Every row gives one point. Each copy is the shape, with its points in the same order, turned, moved and blurred by noise. Is it also mirrored, or only turned?

Shape:
| -0.01 | -0.43 | -0.05 |
| +0.06 | +0.16 | +0.25 |
| -0.26 | -0.26 | +0.00 |
| +0.03 | +0.74 | -0.16 |
| -0.13 | +0.04 | +0.23 |
| -0.34 | -0.10 | +0.00 |
| -0.47 | +0.25 | -0.18 |
| +0.24 | +0.48 | -0.08 |
Copy 1 (8 x 3):
| -0.23 | -0.23 | +0.00 |
| +0.29 | +0.22 | +0.06 |
| +0.00 | -0.28 | -0.03 |
| +0.34 | +0.66 | -0.43 |
| +0.29 | +0.01 | +0.01 |
| +0.18 | -0.22 | -0.18 |
| +0.35 | +0.02 | -0.54 |
| +0.05 | +0.64 | -0.16 |
Copy 1 is: mirrored
Copy 2:
| -0.38 | -0.35 | -0.05 |
| +0.07 | -0.11 | +0.24 |
| -0.09 | -0.41 | -0.14 |
| +0.40 | +0.48 | +0.06 |
| +0.08 | -0.27 | +0.13 |
| +0.05 | -0.34 | -0.17 |
| +0.38 | -0.08 | -0.34 |
| +0.14 | +0.38 | +0.18 |
Copy 2 is: mirrored
Copy 3:
| -0.26 | -0.16 | +0.45 |
| -0.21 | -0.05 | -0.22 |
| -0.27 | +0.15 | +0.36 |
| +0.42 | +0.26 | -0.47 |
| -0.30 | +0.09 | -0.05 |
| -0.24 | +0.29 | +0.20 |
| +0.04 | +0.50 | +0.04 |
| +0.26 | -0.05 | -0.37 |
Copy 3 is: mirrored

Shape:
| -0.24 | +0.01 | -0.04 | +0.02 | +0.11 | -0.28 |
| +0.15 | +0.07 | -0.16 | -0.24 | +0.64 | -0.33 |
| -0.08 | -0.56 | +0.34 | +0.46 | -0.40 | -0.22 |
| -0.13 | -0.02 | -0.20 | +0.12 | +0.01 | +0.21 |
| -0.09 | +0.01 | +0.36 | +0.16 | +0.17 | +0.01 |
| +0.30 | +0.03 | +0.07 | -0.22 | +0.30 | -0.22 |
| +0.12 | -0.15 | -0.36 | -0.17 | +0.67 | +0.20 |
| -0.03 | -0.18 | -0.03 | +0.14 | -0.32 | -0.35 |
| -0.32 | -0.23 | -0.02 | +0.48 | -0.15 | +0.00 |
| +0.09 | -0.35 | +0.27 | +0.59 | -0.34 | +0.16 |
| +0.04 | -0.07 | +0.09 | -0.52 | -0.02 | -0.09 |
| -0.19 | -0.21 | +0.19 | -0.29 | +0.35 | -0.13 |
Copy 1, 12 rows:
| -0.30 | +0.08 | -0.05 | +0.16 | +0.06 | -0.09 |
| +0.01 | +0.50 | -0.06 | -0.06 | +0.50 | -0.02 |
| -0.25 | -0.60 | -0.31 | +0.62 | -0.02 | -0.43 |
| +0.00 | -0.14 | -0.04 | -0.08 | -0.17 | -0.03 |
| +0.09 | +0.03 | +0.09 | +0.35 | -0.05 | -0.38 |
| +0.17 | +0.29 | -0.18 | +0.22 | +0.36 | -0.01 |
| +0.27 | +0.11 | +0.10 | -0.42 | +0.44 | -0.03 |
| -0.32 | -0.21 | -0.38 | +0.35 | -0.03 | -0.01 |
| -0.28 | -0.38 | -0.11 | +0.14 | -0.26 | -0.35 |
| +0.11 | -0.59 | -0.33 | +0.39 | -0.27 | -0.48 |
| +0.06 | +0.06 | +0.09 | +0.39 | +0.23 | +0.37 |
| -0.05 | +0.08 | +0.28 | +0.26 | +0.38 | -0.10 |
Copy 1 is: mirrored
Copy 2, 12 rows:
| -0.32 | -0.27 | +0.06 | -0.18 | +0.12 | -0.06 |
| -0.26 | +0.13 | -0.51 | -0.35 | +0.24 | -0.35 |
| +0.22 | -0.38 | +0.85 | -0.36 | +0.13 | -0.27 |
| +0.00 | -0.19 | +0.10 | +0.07 | +0.32 | +0.03 |
| -0.12 | +0.14 | +0.27 | -0.30 | +0.27 | +0.08 |
| -0.09 | +0.21 | -0.17 | -0.25 | +0.02 | -0.38 |
| +0.18 | +0.07 | -0.60 | -0.15 | +0.47 | -0.05 |
| -0.06 | -0.32 | +0.38 | -0.09 | +0.08 | -0.37 |
| +0.02 | -0.48 | +0.44 | -0.20 | +0.39 | +0.05 |
| +0.29 | -0.20 | +0.79 | -0.14 | +0.47 | -0.11 |
| +0.01 | +0.12 | -0.13 | -0.14 | -0.34 | -0.10 |
| -0.05 | -0.06 | -0.14 | -0.45 | -0.05 | +0.03 |
Copy 2 is: only turned
Copy 3, 12 rows:
| -0.25 | -0.15 | -0.16 | -0.02 | +0.10 | -0.40 |
| -0.23 | -0.34 | +0.04 | +0.18 | +0.71 | -0.18 |
| -0.29 | -0.21 | -0.40 | +0.10 | -0.69 | +0.18 |
| -0.07 | +0.27 | -0.28 | +0.06 | +0.06 | -0.22 |
| -0.40 | +0.06 | +0.11 | +0.15 | -0.10 | -0.05 |
| -0.08 | -0.26 | +0.15 | +0.14 | +0.33 | -0.03 |
| -0.19 | +0.19 | -0.25 | +0.14 | +0.84 | +0.09 |
| +0.04 | -0.33 | -0.30 | +0.08 | -0.26 | -0.19 |
| -0.24 | +0.11 | -0.50 | +0.20 | -0.33 | -0.28 |
| -0.15 | +0.18 | -0.29 | +0.40 | -0.59 | +0.18 |
| +0.06 | -0.19 | +0.07 | -0.38 | +0.16 | +0.02 |
| -0.52 | -0.15 | -0.04 | -0.21 | +0.35 | -0.02 |
Copy 3 is: only turned
Copy 4, 12 rows:
| -0.08 | -0.45 | -0.10 | -0.09 | +0.07 | +0.11 |
| -0.32 | -0.25 | +0.40 | -0.11 | +0.49 | +0.26 |
| +0.66 | -0.71 | -0.19 | +0.36 | -0.20 | -0.21 |
| +0.16 | -0.04 | -0.15 | +0.10 | -0.08 | +0.31 |
| -0.02 | -0.20 | -0.05 | +0.31 | +0.04 | -0.16 |
| +0.00 | -0.18 | +0.41 | -0.06 | +0.30 | +0.00 |
| -0.11 | +0.06 | +0.37 | +0.21 | +0.34 | +0.64 |
| +0.40 | -0.54 | -0.08 | -0.18 | -0.06 | +0.03 |
| +0.31 | -0.42 | -0.41 | +0.27 | -0.10 | +0.14 |
| +0.71 | -0.24 | -0.26 | +0.39 | -0.08 | -0.14 |
| -0.05 | -0.23 | +0.46 | -0.18 | -0.21 | +0.03 |
| -0.27 | -0.39 | +0.34 | +0.21 | -0.04 | +0.13 |
Copy 4 is: only turned

Shape, 15 rows:
| +0.18 | +0.55 | +0.27 | +0.21 | +0.44 | +0.01 | +0.07 | +0.19 | +0.14 |
| +0.17 | -0.17 | -0.11 | -0.49 | +0.19 | +0.38 | -0.05 | -0.31 | -0.26 |
| +0.26 | +0.33 | +0.35 | +0.28 | -0.06 | -0.22 | +0.02 | -0.18 | -0.27 |
| -0.07 | -0.40 | +0.35 | +0.22 | -0.21 | -0.24 | -0.20 | +0.49 | +0.12 |
| -0.12 | +0.14 | +0.03 | +0.10 | -0.08 | +0.32 | +0.21 | -0.36 | -0.26 |
| +0.38 | -0.27 | -0.09 | +0.08 | -0.43 | +0.27 | +0.43 | +0.40 | +0.51 |
| -0.35 | +0.08 | -0.20 | -0.17 | +0.30 | +0.33 | +0.13 | +0.14 | -0.02 |
| -0.36 | -0.34 | +0.31 | -0.45 | +0.15 | +0.26 | -0.25 | +0.34 | -0.23 |
| +0.54 | +0.02 | -0.33 | +0.03 | -0.28 | -0.23 | +0.08 | +0.46 | -0.13 |
| -0.27 | -0.49 | +0.20 | +0.28 | +0.21 | -0.48 | +0.03 | +0.13 | -0.26 |
| +0.04 | -0.48 | -0.36 | +0.06 | -0.06 | -0.53 | -0.05 | -0.09 | -0.08 |
| +0.34 | +0.15 | -0.19 | -0.46 | +0.20 | -0.19 | -0.33 | -0.28 | +0.40 |
| -0.05 | -0.24 | +0.00 | -0.14 | -0.10 | -0.22 | +0.15 | -0.02 | +0.60 |
| -0.36 | -0.21 | +0.00 | -0.24 | +0.13 | -0.14 | -0.12 | -0.05 | -0.24 |
| +0.16 | -0.37 | +0.13 | +0.23 | -0.30 | +0.15 | -0.27 | -0.27 | +0.23 |
Copy 1 (15 x 9):
| -0.07 | +0.15 | -0.18 | -0.28 | +0.29 | -0.40 | -0.45 | +0.48 | +0.11 |
| +0.33 | -0.12 | +0.11 | -0.24 | +0.17 | +0.09 | +0.03 | -0.39 | -0.40 |
| +0.20 | +0.17 | -0.30 | -0.21 | +0.23 | +0.16 | +0.00 | +0.69 | -0.13 |
| -0.11 | -0.05 | +0.06 | +0.43 | +0.35 | +0.01 | +0.41 | +0.38 | +0.48 |
| +0.24 | +0.02 | +0.09 | -0.34 | -0.02 | +0.47 | -0.21 | +0.17 | -0.05 |
| +0.04 | -0.18 | -0.05 | +0.81 | -0.32 | +0.02 | -0.31 | +0.09 | +0.23 |
| -0.12 | -0.31 | +0.25 | -0.36 | +0.12 | +0.01 | -0.25 | -0.16 | +0.18 |
| +0.01 | -0.29 | +0.41 | -0.03 | +0.73 | +0.08 | +0.21 | -0.23 | +0.16 |
| +0.04 | -0.50 | -0.64 | +0.32 | -0.04 | -0.06 | +0.06 | +0.26 | +0.02 |
| -0.53 | +0.08 | -0.01 | -0.10 | +0.31 | +0.26 | +0.56 | +0.29 | +0.18 |
| -0.25 | -0.22 | -0.16 | -0.03 | -0.26 | +0.12 | +0.69 | +0.15 | -0.06 |
| +0.30 | -0.15 | +0.09 | -0.17 | -0.16 | -0.65 | +0.20 | +0.15 | -0.40 |
| -0.15 | -0.09 | +0.41 | +0.30 | -0.28 | -0.20 | +0.18 | +0.29 | -0.02 |
| -0.11 | -0.27 | +0.26 | -0.30 | +0.25 | +0.14 | +0.37 | +0.05 | -0.02 |
| +0.44 | +0.24 | +0.13 | +0.22 | -0.15 | +0.10 | +0.35 | +0.17 | +0.20 |
Copy 1 is: mirrored
Copy 2, 15 rows:
| +0.45 | +0.40 | -0.11 | +0.32 | +0.18 | +0.19 | -0.07 | +0.39 | -0.02 |
| +0.15 | -0.28 | -0.08 | -0.25 | +0.43 | -0.11 | +0.70 | +0.06 | +0.13 |
| -0.01 | +0.06 | -0.31 | +0.49 | +0.46 | +0.45 | +0.09 | +0.00 | -0.17 |
| -0.47 | -0.09 | +0.18 | +0.06 | +0.02 | +0.19 | -0.41 | -0.15 | +0.08 |
| -0.02 | +0.23 | -0.24 | +0.06 | +0.32 | +0.00 | +0.54 | -0.07 | -0.24 |
| -0.02 | -0.08 | +0.70 | -0.16 | -0.03 | +0.30 | +0.10 | -0.02 | -0.62 |
| +0.13 | +0.34 | -0.03 | -0.29 | -0.05 | -0.18 | +0.49 | +0.26 | +0.02 |
| -0.29 | -0.27 | -0.01 | -0.14 | +0.09 | -0.49 | +0.12 | +0.11 | +0.25 |
| +0.11 | -0.31 | +0.06 | -0.07 | -0.23 | +0.70 | +0.09 | -0.05 | -0.19 |
| -0.52 | +0.28 | -0.01 | +0.19 | +0.08 | +0.31 | +0.01 | -0.15 | +0.53 |
| -0.19 | +0.06 | -0.04 | -0.25 | +0.06 | +0.65 | +0.21 | -0.53 | +0.33 |
| +0.71 | -0.14 | -0.01 | -0.37 | +0.35 | +0.24 | +0.01 | -0.19 | +0.14 |
| +0.14 | +0.17 | +0.46 | -0.24 | +0.15 | +0.14 | +0.03 | -0.40 | +0.03 |
| -0.15 | +0.13 | -0.26 | -0.22 | +0.07 | -0.10 | +0.26 | -0.19 | +0.37 |
| -0.28 | +0.04 | +0.08 | -0.26 | +0.59 | +0.22 | -0.09 | -0.28 | -0.32 |
Copy 2 is: only turned

Shape:
| +0.07 | +0.19 | -0.10 | +0.55 | +0.15 | +0.20 | -0.22 | +0.09 | +0.05 | +0.00 | -0.11 |
| -0.06 | +0.09 | +0.21 | +0.17 | +0.04 | -0.14 | -0.06 | +0.10 | +0.18 | -0.34 | -0.03 |
| -0.08 | -0.41 | +0.12 | +0.08 | -0.47 | +0.32 | +0.17 | -0.31 | +0.13 | +0.18 | -0.03 |
| +0.54 | -0.04 | +0.35 | -0.42 | -0.20 | -0.26 | +0.29 | +0.17 | -0.33 | +0.34 | +0.33 |
| -0.06 | -0.11 | -0.15 | +0.17 | +0.43 | +0.16 | -0.02 | +0.35 | +0.12 | -0.14 | +0.20 |
| +0.37 | -0.61 | +0.13 | -0.30 | +0.17 | -0.16 | -0.11 | +0.25 | -0.25 | -0.40 | +0.18 |
| -0.10 | +0.27 | -0.12 | +0.06 | +0.12 | +0.07 | -0.28 | +0.24 | +0.05 | -0.31 | +0.46 |
| +0.36 | -0.24 | +0.06 | -0.44 | -0.14 | -0.58 | +0.72 | +0.11 | -0.24 | +0.29 | +0.24 |
| -0.16 | -0.18 | -0.02 | +0.27 | -0.05 | -0.13 | -0.40 | -0.03 | +0.29 | +0.19 | +0.10 |
| +0.04 | +0.12 | +0.14 | +0.14 | -0.13 | -0.37 | +0.53 | -0.21 | -0.71 | +0.49 | +0.40 |
| +0.49 | -0.55 | -0.24 | -0.42 | -0.17 | -0.12 | -0.02 | +0.46 | -0.26 | -0.27 | +0.09 |
| -0.40 | +0.18 | +0.07 | -0.10 | +0.12 | +0.03 | -0.12 | -0.08 | -0.01 | +0.21 | -0.22 |
| +0.55 | -0.37 | -0.21 | -0.55 | -0.11 | -0.33 | +0.10 | -0.06 | -0.14 | -0.25 | +0.11 |
| +0.06 | -0.08 | +0.12 | +0.13 | +0.04 | +0.22 | -0.03 | -0.48 | +0.17 | +0.30 | +0.10 |
Copy 1 (14 x 11):
| -0.20 | +0.02 | +0.33 | -0.18 | +0.01 | -0.07 | -0.34 | -0.12 | +0.05 | -0.49 | -0.09 |
| +0.04 | -0.16 | -0.24 | -0.12 | +0.30 | +0.08 | +0.00 | -0.16 | -0.08 | -0.34 | +0.09 |
| +0.36 | -0.34 | +0.43 | +0.17 | +0.03 | +0.21 | -0.22 | +0.23 | -0.20 | +0.18 | +0.33 |
| +0.82 | +0.60 | -0.23 | +0.09 | -0.09 | +0.18 | +0.37 | +0.10 | -0.15 | +0.08 | -0.08 |
| -0.20 | +0.12 | -0.16 | -0.14 | -0.15 | -0.17 | -0.17 | +0.19 | +0.28 | -0.18 | +0.31 |
| +0.53 | +0.30 | -0.50 | +0.03 | +0.18 | +0.40 | -0.13 | +0.38 | +0.47 | -0.09 | +0.35 |
| +0.08 | -0.09 | -0.36 | -0.23 | -0.10 | -0.29 | -0.32 | -0.32 | +0.18 | -0.17 | +0.06 |
| +0.42 | +0.50 | -0.38 | +0.49 | +0.09 | +0.27 | +0.43 | +0.32 | -0.21 | +0.34 | -0.06 |
| +0.01 | -0.43 | +0.11 | +0.21 | -0.23 | +0.05 | -0.02 | +0.03 | +0.17 | -0.28 | -0.18 |
| +0.45 | +0.64 | +0.07 | +0.72 | +0.11 | -0.38 | +0.07 | -0.01 | -0.44 | +0.09 | -0.13 |
| +0.52 | +0.30 | -0.53 | -0.01 | -0.11 | +0.64 | -0.39 | +0.27 | +0.23 | +0.12 | +0.06 |
| +0.03 | -0.36 | -0.04 | -0.06 | +0.07 | -0.35 | -0.06 | +0.35 | -0.20 | -0.21 | -0.19 |
| +0.53 | +0.25 | -0.42 | +0.04 | +0.18 | +0.49 | +0.06 | +0.17 | +0.32 | +0.46 | -0.12 |
| +0.30 | -0.21 | +0.51 | +0.07 | +0.08 | -0.11 | +0.14 | +0.06 | +0.16 | +0.09 | +0.03 |
Copy 1 is: only turned
Copy 2, 14 rows:
| +0.33 | +0.00 | -0.23 | +0.39 | -0.08 | +0.20 | +0.09 | -0.27 | +0.22 | +0.03 | -0.42 |
| -0.06 | -0.05 | -0.17 | -0.07 | -0.01 | +0.20 | -0.16 | +0.02 | +0.10 | -0.20 | -0.37 |
| -0.28 | +0.07 | +0.14 | +0.14 | +0.07 | -0.01 | -0.31 | +0.02 | +0.41 | +0.50 | +0.15 |
| +0.21 | -0.27 | +0.29 | -0.62 | +0.39 | -0.49 | -0.03 | -0.07 | +0.49 | -0.10 | +0.08 |
| +0.09 | -0.08 | -0.15 | +0.09 | +0.36 | +0.29 | +0.30 | -0.03 | -0.08 | +0.10 | -0.50 |
| +0.05 | -0.35 | -0.30 | -0.26 | +0.81 | +0.17 | -0.09 | +0.23 | +0.17 | -0.20 | +0.09 |
| +0.32 | +0.03 | -0.13 | -0.04 | -0.01 | +0.19 | +0.33 | +0.35 | -0.11 | -0.09 | -0.37 |
| -0.42 | -0.21 | +0.29 | -0.65 | +0.49 | -0.44 | +0.27 | -0.10 | +0.60 | -0.17 | +0.04 |
| -0.07 | +0.04 | -0.33 | +0.36 | +0.07 | -0.26 | -0.09 | +0.16 | +0.10 | +0.12 | -0.40 |
| -0.15 | -0.13 | +0.51 | -0.04 | +0.02 | -0.56 | +0.39 | -0.38 | +0.41 | -0.37 | +0.33 |
| +0.09 | -0.51 | -0.33 | -0.45 | +0.69 | +0.14 | +0.15 | +0.32 | +0.56 | +0.07 | +0.10 |
| -0.14 | +0.13 | -0.31 | -0.09 | -0.18 | -0.18 | +0.07 | -0.27 | -0.17 | +0.23 | -0.10 |
| -0.08 | +0.01 | -0.31 | -0.57 | +0.58 | +0.01 | +0.10 | +0.29 | +0.63 | -0.09 | +0.16 |
| +0.03 | +0.47 | +0.02 | +0.21 | +0.14 | -0.16 | -0.20 | -0.15 | +0.19 | +0.17 | -0.06 |
Copy 2 is: only turned
Copy 3:
| +0.44 | -0.10 | -0.28 | -0.09 | +0.15 | +0.10 | -0.52 | +0.03 | -0.06 | +0.05 | -0.11 |
| -0.01 | +0.14 | -0.19 | -0.16 | -0.16 | -0.12 | -0.21 | +0.01 | -0.02 | -0.07 | +0.01 |
| -0.03 | +0.09 | +0.12 | +0.11 | +0.15 | +0.51 | +0.19 | -0.06 | +0.37 | +0.33 | -0.20 |
| +0.11 | -0.60 | -0.08 | +0.17 | -0.51 | +0.01 | +0.67 | +0.40 | +0.01 | +0.12 | -0.10 |
| +0.16 | -0.25 | +0.00 | -0.33 | +0.32 | -0.30 | -0.23 | +0.17 | +0.01 | -0.15 | -0.21 |
| -0.19 | -0.18 | -0.02 | +0.29 | +0.12 | -0.24 | +0.38 | +0.31 | -0.10 | -0.56 | -0.19 |
| +0.00 | -0.43 | -0.03 | -0.10 | +0.01 | -0.37 | -0.42 | -0.06 | +0.07 | -0.08 | +0.13 |
| -0.08 | -0.40 | -0.26 | -0.01 | -0.29 | -0.25 | +0.97 | +0.28 | -0.04 | +0.35 | -0.37 |
| +0.42 | +0.01 | +0.09 | -0.04 | +0.09 | +0.03 | -0.05 | -0.42 | +0.06 | -0.02 | -0.03 |
| +0.38 | -0.43 | -0.54 | +0.11 | -0.06 | -0.14 | +0.65 | +0.34 | +0.25 | +0.66 | +0.28 |
| -0.28 | -0.42 | +0.11 | +0.46 | +0.10 | -0.21 | +0.35 | +0.26 | -0.37 | -0.24 | -0.48 |
| +0.10 | -0.12 | -0.09 | -0.44 | +0.14 | +0.25 | +0.03 | -0.13 | -0.19 | +0.19 | +0.29 |
| -0.41 | -0.45 | -0.28 | +0.31 | -0.08 | -0.08 | +0.53 | -0.01 | -0.15 | -0.22 | -0.43 |
| +0.24 | -0.19 | -0.21 | -0.17 | +0.10 | +0.47 | +0.09 | -0.17 | +0.43 | +0.06 | -0.06 |
Copy 3 is: only turned
Copy 4, 14 rows:
| +0.01 | +0.17 | -0.42 | +0.18 | +0.15 | -0.05 | +0.19 | +0.46 | -0.31 | +0.02 | +0.11 |
| -0.27 | +0.18 | +0.10 | +0.18 | -0.11 | +0.06 | +0.15 | +0.25 | -0.06 | -0.23 | +0.15 |
| +0.30 | +0.12 | +0.34 | -0.26 | +0.09 | -0.33 | -0.08 | +0.14 | -0.33 | -0.13 | -0.39 |
| -0.06 | -0.26 | +0.38 | +0.19 | +0.48 | +0.02 | +0.49 | -0.55 | +0.15 | -0.16 | -0.36 |
| -0.20 | -0.18 | -0.08 | +0.12 | -0.06 | -0.13 | +0.18 | +0.32 | -0.03 | +0.36 | +0.29 |
| -0.66 | -0.49 | +0.25 | +0.26 | -0.17 | -0.10 | +0.19 | +0.00 | +0.14 | +0.04 | -0.43 |
| -0.24 | -0.20 | -0.10 | +0.07 | -0.03 | +0.34 | +0.13 | +0.06 | -0.35 | +0.16 | +0.37 |
| +0.10 | -0.52 | +0.51 | +0.10 | +0.33 | -0.32 | +0.45 | -0.45 | +0.39 | -0.45 | -0.10 |
| +0.18 | +0.08 | -0.21 | -0.11 | -0.40 | -0.03 | +0.29 | +0.13 | -0.21 | +0.01 | -0.10 |
| -0.03 | -0.31 | +0.17 | -0.16 | +0.57 | -0.47 | +0.72 | -0.50 | -0.36 | -0.49 | +0.05 |
| -0.35 | -0.77 | +0.17 | +0.12 | +0.13 | +0.07 | +0.07 | +0.10 | +0.35 | -0.03 | -0.52 |
| -0.15 | +0.35 | -0.24 | -0.32 | +0.10 | -0.18 | +0.10 | -0.10 | +0.03 | -0.06 | +0.16 |
| -0.21 | -0.67 | +0.14 | +0.29 | +0.04 | -0.14 | -0.17 | -0.27 | +0.25 | -0.30 | -0.45 |
| +0.23 | +0.25 | -0.04 | +0.11 | +0.00 | -0.41 | +0.01 | -0.14 | -0.45 | +0.04 | -0.16 |
Copy 4 is: mirrored
